Every row gives one point. Each copy is the shape, with its points in the same order, turned, moved and blurred by noise. Some copies are also mirrored. Which?

Shape (6 x 3)
[[-57, 43, 86],
[-8, -47, 9],
[26, 2, 5],
[13, 18, -24],
[26, -12, 13],
[-17, -50, -35]]
Copy 1 (6 x 3)
[[-51, 72, 69],
[41, 10, 10],
[-4, -26, 1],
[-14, -9, -33],
[9, -13, 6],
[58, 18, -29]]
Copy 1 is: mirrored
Copy 2 (6 x 3)
[[-68, 20, 72],
[12, -50, 1],
[37, 3, 10],
[27, 23, -23],
[38, -9, 14],
[13, -51, -44]]
Copy 2 is: only turned
Copy 3 (6 x 3)
[[-121, 19, 35],
[-23, -61, 15],
[-27, -21, -29],
[-2, 5, -17],
[-29, -36, -27],
[18, -54, 26]]
Copy 3 is: mirrored
Copy 4 (6 x 3)
[[-95, 19, 63],
[12, -37, 26],
[-25, -23, -19],
[-9, 6, -36],
[-23, -37, -14],
[47, -20, 9]]
Copy 4 is: mirrored

Shape (8 x 4)
[[-2, -36, -66, -55],
[-46, 2, -21, -50],
[-70, 48, -56, 19],
[-68, -1, -69, 20],
[-62, -49, 36, 59],
[-49, -10, 55, -29],
[49, 14, -2, -21],
[-20, 29, 19, 48]]
Copy 1 (8 x 4)
[[-43, -33, -76, -47],
[-65, 22, -14, -31],
[-82, 52, -42, 43],
[-85, 10, -53, 37],
[-25, -30, 32, 78],
[-12, 10, 56, -14],
[36, 22, -39, -35],
[10, 41, -4, 50]]
Copy 1 is: only turned
Copy 2 (8 x 4)
[[16, -29, -52, -62],
[-23, 12, -5, -56],
[-48, 68, -66, 3],
[-51, 16, -78, -4],
[-78, -34, 3, 62],
[-37, 5, 55, -6],
[70, -1, 1, 0],
[-9, 28, -7, 67]]
Copy 2 is: only turned
Copy 3 (8 x 4)
[[-7, -37, -88, -38],
[-34, 19, -49, -30],
[-59, 32, -68, 62],
[-68, -12, -71, 40],
[-73, -39, 49, 28],
[-35, 25, 28, -36],
[57, -2, -27, -4],
[-10, 9, 19, 57]]
Copy 3 is: only turned

Shape (14 x 8)
[[-24, -4, -4, -22, 14, 20, 42, 73],
[-24, 0, 22, 13, 6, -64, -16, -13],
[-13, -37, -41, -5, -37, -14, 19, 13],
[-26, 1, -6, -18, -19, 13, -2, -29],
[108, 21, -97, -24, -16, -2, -36, -2],
[-11, -18, 23, 1, -41, -1, -1, -40],
[-1, -5, -25, -27, -19, -22, 10, -9],
[17, -28, 23, 79, 21, -57, -39, -36],
[-29, -45, 21, -1, 24, 18, -40, -17],
[-22, -36, 30, -30, -52, -11, 11, -23],
[-25, -12, 9, -20, -46, -24, -32, -38],
[-9, -7, 3, -24, 121, 25, 38, -37],
[-28, -7, 18, 111, -24, -8, -12, -34],
[54, -28, 22, -27, 5, -11, -38, 67]]
Copy 1 (14 x 8)
[[15, -68, -4, -12, 2, 9, 18, 67],
[-18, -20, 54, 18, 27, -60, -15, -14],
[1, -50, -7, -17, -51, -50, 22, -15],
[-31, -4, 27, -8, -34, 3, -7, -10],
[46, 49, -92, -20, -26, -65, -42, -30],
[-12, -4, 50, 22, -41, -10, -10, -35],
[6, 2, 12, -24, -27, -34, -2, -12],
[-7, -42, 23, 74, 28, -50, -41, -81],
[-39, -44, 32, 1, -14, 23, -50, -41],
[2, -18, 66, -17, -45, -13, -5, -9],
[-34, -5, 51, -15, -44, -42, -28, -29],
[-21, -5, -8, -11, 86, 73, 21, -32],
[-43, -48, 30, 111, -32, -30, 5, -43],
[76, -39, 0, -10, 4, -26, -82, 22]]
Copy 1 is: only turned
Copy 2 (14 x 8)
[[-45, -20, 10, -34, 40, 19, 22, 80],
[-43, -9, 28, 22, 40, -46, -23, -28],
[-32, -51, -28, -6, -4, -13, -12, 22],
[-7, -14, 4, -5, 12, 9, 8, -26],
[108, -15, -51, -30, 17, -26, -65, 46],
[-20, -26, 13, 12, -18, -4, 4, -32],
[-9, -23, -14, -18, 26, -22, -2, -4],
[-24, -1, 23, 102, 31, -29, -61, -34],
[-11, -34, 41, 25, 43, 48, -13, -27],
[-27, -52, 31, 1, -20, -12, 30, -32],
[-15, -27, 20, -8, -2, -21, -11, -53],
[12, 6, -2, 35, 119, 42, 57, 8],
[-52, 21, -3, 87, -32, 13, -35, -24],
[27, -46, 75, -12, 36, -18, -45, 54]]
Copy 2 is: only turned

Shape (12 x 9)
[[0, 16, -44, -14, 2, -18, 31, 26, 21],
[-74, 19, -1, 121, 74, 4, -10, 23, -11],
[12, 35, 10, 16, 65, 10, 26, -41, 19],
[-6, -3, 45, -25, -67, -62, 49, 18, -24],
[-5, -40, 11, -31, 25, -59, 31, 34, -44],
[-3, -26, -2, -46, -10, -7, -32, -5, 36],
[6, 85, 30, -39, 10, 2, 20, -18, -2],
[-51, 2, 30, 10, 22, -10, 37, 20, -44],
[-17, 35, -54, 31, -35, 28, -12, -53, 31],
[-2, -34, 46, 2, 7, 17, 2, 33, 27],
[-2, 67, 69, 20, -7, -69, 8, 22, -46],
[25, -16, -10, 7, -8, 48, -30, 0, 9]]
Copy 1 (12 x 9)
[[29, -6, -42, -24, -3, -11, 7, 28, 0],
[-99, -3, -66, 97, 17, 6, 11, 19, -34],
[-16, 26, -13, 14, 46, 0, -11, -45, 20],
[13, -33, 45, -45, -63, -36, 41, 3, -39],
[15, -87, 9, -17, 5, -23, 7, 5, -47],
[17, -34, 5, -15, -34, -15, -55, 13, 41],
[-19, 50, 27, -60, 23, -28, -10, -8, 1],
[-56, -39, 8, -14, 4, 6, 23, 8, -38],
[-10, 56, -64, -5, -62, 20, -39, -9, 21],
[-6, -37, 36, 28, -13, 14, -3, 38, 31],
[-32, 21, 43, -2, -7, -75, 22, 6, -71],
[11, 4, 4, 19, -22, 43, -61, 18, 17]]
Copy 1 is: only turned
Copy 2 (12 x 9)
[[-23, -25, -30, -33, 1, -31, 10, -7, -10],
[-106, -28, 32, 50, 13, -4, -66, -66, -90],
[-3, -6, 17, 12, 42, -20, 2, -90, -14],
[22, -29, 41, 10, -50, -64, 60, 44, -28],
[-3, -48, 5, 18, 37, -21, 56, 43, -60],
[11, -35, -7, 21, 4, 6, -4, 19, 44],
[6, 58, 29, -3, 5, -29, 42, -43, 5],
[-45, -21, 34, 30, -1, -3, 44, -12, -64],
[-11, -5, -44, 28, -55, -21, -39, -66, 21],
[1, -52, 55, -3, 1, 28, -7, 2, -10],
[-6, 41, 71, 28, -2, -75, 15, 17, -66],
[31, -23, -10, 9, -16, 39, -34, -23, -7]]
Copy 2 is: mirrored

Shape (17 x 11)
[[55, -39, 26, 21, 29, 9, 29, 3, 56, -24, -17],
[4, 5, 6, 11, 34, 61, 24, 16, 9, 56, -15],
[2, 22, 29, 24, 29, -14, 28, -4, 7, -17, -21],
[-21, 25, 0, 25, -28, 3, -67, 70, 26, 28, -20],
[-34, 1, 19, 11, 25, 5, -25, 67, 4, 18, -4],
[-36, -22, -90, 18, 22, 21, 32, 39, 20, 96, 21],
[-27, 4, -9, -28, -111, 34, 32, -19, 22, -35, -14],
[1, 17, 29, -21, 20, -5, -14, 50, 26, -43, 2],
[99, 1, 21, -52, -51, 10, 29, -18, 27, -32, 47],
[-8, -9, 6, 21, 6, 29, 34, -1, 19, -16, -4],
[-24, 33, 36, 21, 14, 17, 33, 6, 48, -19, 20],
[-26, 16, -28, 24, 8, 25, -24, -13, 13, -28, 45],
[-28, 11, -3, -26, 24, 6, -17, -18, 57, -2, -16],
[21, 10, 4, 10, 14, 23, 14, 23, 32, -41, -13],
[34, 22, 29, -1, 16, 33, 30, 34, 27, -41, 6],
[-15, 20, 26, -36, 5, -2, -15, 1, 12, -45, -8],
[44, 31, -31, -19, 33, -6, 11, 18, 32, -16, 8]]
Copy 1 (17 x 11)
[[9, -10, 23, -35, -26, -16, -61, 21, 48, 26, -34],
[10, -28, 8, -69, 20, 6, 27, 26, 37, 13, 31],
[-21, 6, 23, -18, -8, -34, 10, -7, 5, 4, -29],
[-52, 25, 32, -3, -21, 64, -11, 27, 10, 9, 80],
[-43, 5, 39, 5, 21, 38, 4, 59, -4, 1, 32],
[3, -121, -35, 1, 10, 42, 23, 36, 33, 1, 62],
[37, 8, -8, -42, -116, 46, -5, -5, -57, -8, 7],
[-17, 56, 12, -10, -1, 7, -32, 42, -1, -25, -10],
[89, 60, -39, -13, -61, -25, -60, -8, 20, 29, -9],
[8, -14, 15, -35, -20, 24, 11, 20, 8, 4, -27],
[-9, 21, 21, -17, -40, -4, 39, 50, 30, -9, -29],
[-25, 15, -51, -6, -17, 53, 19, 19, 19, 7, -24],
[-55, 1, -30, -54, -34, -10, -8, 44, -4, -2, 1],
[-3, 21, 23, -26, -17, 12, -26, 8, 23, -18, -20],
[24, 36, 18, -30, -15, -5, -20, 25, 38, -26, -22],
[-22, 44, -4, -21, -20, 0, -17, 26, -33, -4, -16],
[-3, 14, -35, -9, 5, -21, -34, -1, 35, -27, 5]]
Copy 1 is: mirrored
Copy 2 (17 x 11)
[[9, -20, -38, 17, 25, 21, 34, -12, 51, -2, 93],
[30, 28, 33, 36, 21, 47, 45, 23, -15, 20, 52],
[-15, -13, 0, 31, 17, 42, 10, -18, 30, -22, 19],
[1, 1, -2, 83, 66, 13, -15, 22, 4, 87, -8],
[-15, -12, 20, 39, 82, 31, 14, 23, -7, 39, 7],
[29, 12, -37, 30, 19, 44, 62, 62, -104, 41, 20],
[-53, -22, 10, 44, -76, -16, -50, 42, 3, 52, 59],
[-34, -11, -3, 7, 65, 36, -33, 11, 40, 25, 33],
[4, -12, -17, -44, -36, 17, -51, -46, 31, 63, 103],
[-12, -13, 2, 35, 6, 26, 7, 14, -2, -8, 61],
[-52, 6, 0, 48, 22, 63, -6, -11, 5, -2, 59],
[-20, 16, -17, 44, 36, 3, -44, -5, -47, -5, 45],
[-42, 53, -23, 26, 26, 4, 8, 21, 15, 12, 30],
[0, -10, -16, 30, 29, 34, -24, 16, 34, 2, 62],
[-5, -15, 5, 14, 29, 62, -25, 3, 37, 7, 76],
[-45, 9, 9, 4, 28, 4, -38, 7, 36, 8, 22],
[18, 14, -48, -12, 25, 51, -27, 5, 14, 11, 36]]
Copy 2 is: mirrored
